Rows are points. The points of each table are mixes of a few directions, plus a little noise. How many directions does each table use, and how many do they share? Where both have some left over, give the other angles between the two spaces (their principal angles), to ten degrees, smallest first.

First:
[[ 12   1  -9]
 [-73  43  49]
 [-23  41  11]
 [ 19  43 -22]
 [ 42 -59 -22]
 [ 25 -70  -9]]
Second (4 x 3):
[[-14 -67  61]
 [-53  46  -9]
 [ 28  10 -22]
 [ 39  12 -30]]
Directions: first 2, second 2, shared 1; angles 30

First (10 x 8):
[[-37  23  -7 -16  -5 -12  -9  27]
 [ 26  -6  15   1  -9  10   0 -14]
 [ 13  36  72  21  55  25  23 -66]
 [-12 -24 -24 -26 -33  -4  -9  24]
 [  5 -55  12 -28   2   0  11 -18]
 [-28 -13 -61  16  -9   2   3  24]
 [  6 -12 -23 -11 -36   0 -10  20]
 [  1  90  37  44  29  33   9 -41]
 [ 44 -28  18  10  29 -40  -5   6]
 [-16  -8 -37  -8 -23 -14 -11  37]]
Second (9 x 8):
[[-11  -1 -10  13  21  51   0  38]
 [-16  -3 -15  19  30  75  -1  57]
 [ -1   0  -2   2   4   7   0   6]
 [ -2  -1  -1   0   1   3   0   2]
 [  4   0   3  -5  -6 -15   0 -12]
 [-12  -1 -12  15  23  56   0  41]
 [ 22   3  20 -23 -38 -95   2 -69]
 [ 19   3  19 -23 -38 -93   2 -68]
 [ -2   1  -2   2   3  11  -1   6]]
Directions: first 5, second 1, shared 0; angles 60

First:
[[-10  -4 -11   0  26  -3  17 -12 -15   9 -51]
 [ 28   0  18   1  70  -1  11 -43   6 -34 -14]
 [-51  24 -65   3   9   9  -9   1 -33  18 -22]
 [-18  13  29 -19 -79 -19  57  28  -7   9 -48]
 [  9 -18  -4  37  -7 -22 -22 -25  -3  14 -31]
 [ 26  57  82 -31   8  17   6 -36  58 -64  74]
 [ 30 -73 -64  26 -35  -9 -44  67 -23  23  64]
 [-12   1  12 -17   8  29 -19  17  18  28  27]]
Second (11 x 11):
[[  2 -14 -15  13 -22  -6 -18  14  -5  12  15]
 [  9  33  50 -21  61   9  32 -54  20 -35 -30]
 [-14  32  51 -37  31  24  32 -17  21  -3 -24]
 [ 28 -23  -7  30  22 -24  -8 -29  -7 -16 -20]
 [ -8 -32  63  -4 -64  22 -46  46  46  95  21]
 [-12 -15 -39   9 -48  -2 -23  43 -13  21  34]
 [ -6  41 -21 -20  57  -2  52 -37 -23 -68 -26]
 [ -3  47  54 -32  53  20  31 -44  26 -34 -11]
 [ 22 -58 -64  62 -67 -31 -70  37 -20  27  52]
 [-17  -9 -24 -15   1  -2  38  21 -29  12 -46]
 [ -2  -1 -46  14 -24  -8 -18  17 -17 -12  38]]
Directions: first 6, second 4, shared 4

First (10 x 18):
[[ 48 -52 -48 -22  45  -2 -22  28 -14  61  65  12  -9   6  38 -46 -47 -56]
 [-32   9  24   1 -30  -5  -9  -5  44 -63   3 -24 -34  -8  16  22  12  34]
 [-20  -7 -20  49   8 -25 -45 -53 -13  55 -13 -14  64  14 -21 -19   2 -28]
 [  5  27 -11 -28   2 -12  23 -36  48 -11  16 -21  15  14   2   9   0  20]
 [ 17  28 -19 -27  44 -17  30   7   8 -13   3   3  11 -16 -28  49  -6  47]
 [-34  69  77   2 -78  12  52 -24 -10 -62 -85  20  -7   0 -57  32  57  69]
 [ 26 -26 -21 -17   1 -38 -29  -1   0  32  57  23 -26   5   9 -31 -36  -5]
 [ 17   8 -14 -18  26  32  35   2   6  12  -7 -14  29  10  12  -2   5 -25]
 [  6  -7  10  29  14  29   9  40 -82  30 -54  35  18 -14 -32   2  13 -22]
 [-34 -48  23  31 -30  29 -45  40  13 -45  14 -23 -61 -12  59 -16   1 -31]]
Second, 8 rows:
[[-21  -6  11  13 -61  51 -31 -42  20   2   0 -39  39  27  35 -18  49 -38]
 [-41  20  32  14 -39  48  22 -16  -5 -39  -7 -10  19  44  23  -2  -1 -40]
 [ 30 -16  -7  -1  40  -9  14  61 -95  38   3  75 -18 -10 -35  -2 -45 -12]
 [ 17  23 -36 -21  42 -54   3 -31  33  12  23  -9  25  -8 -30  32 -14  48]
 [ 10 -12 -35 -17  29 -44 -30 -17  78  -8  36 -45 -15 -28  17  15   1  40]
 [ 19 -16  -6  -2  47 -22  15  61 -55   9  11  53 -40 -17 -18   4 -53   2]
 [ 30  11 -19 -35  27   3  28   2  40   1 -10 -24   4 -20   1  13  23  26]
 [-46  -5  60  47 -84  28 -20 -18 -16 -15 -57  -1 -13  12   6 -42  40 -27]]
Directions: first 6, second 6, shared 4; angles 40, 90
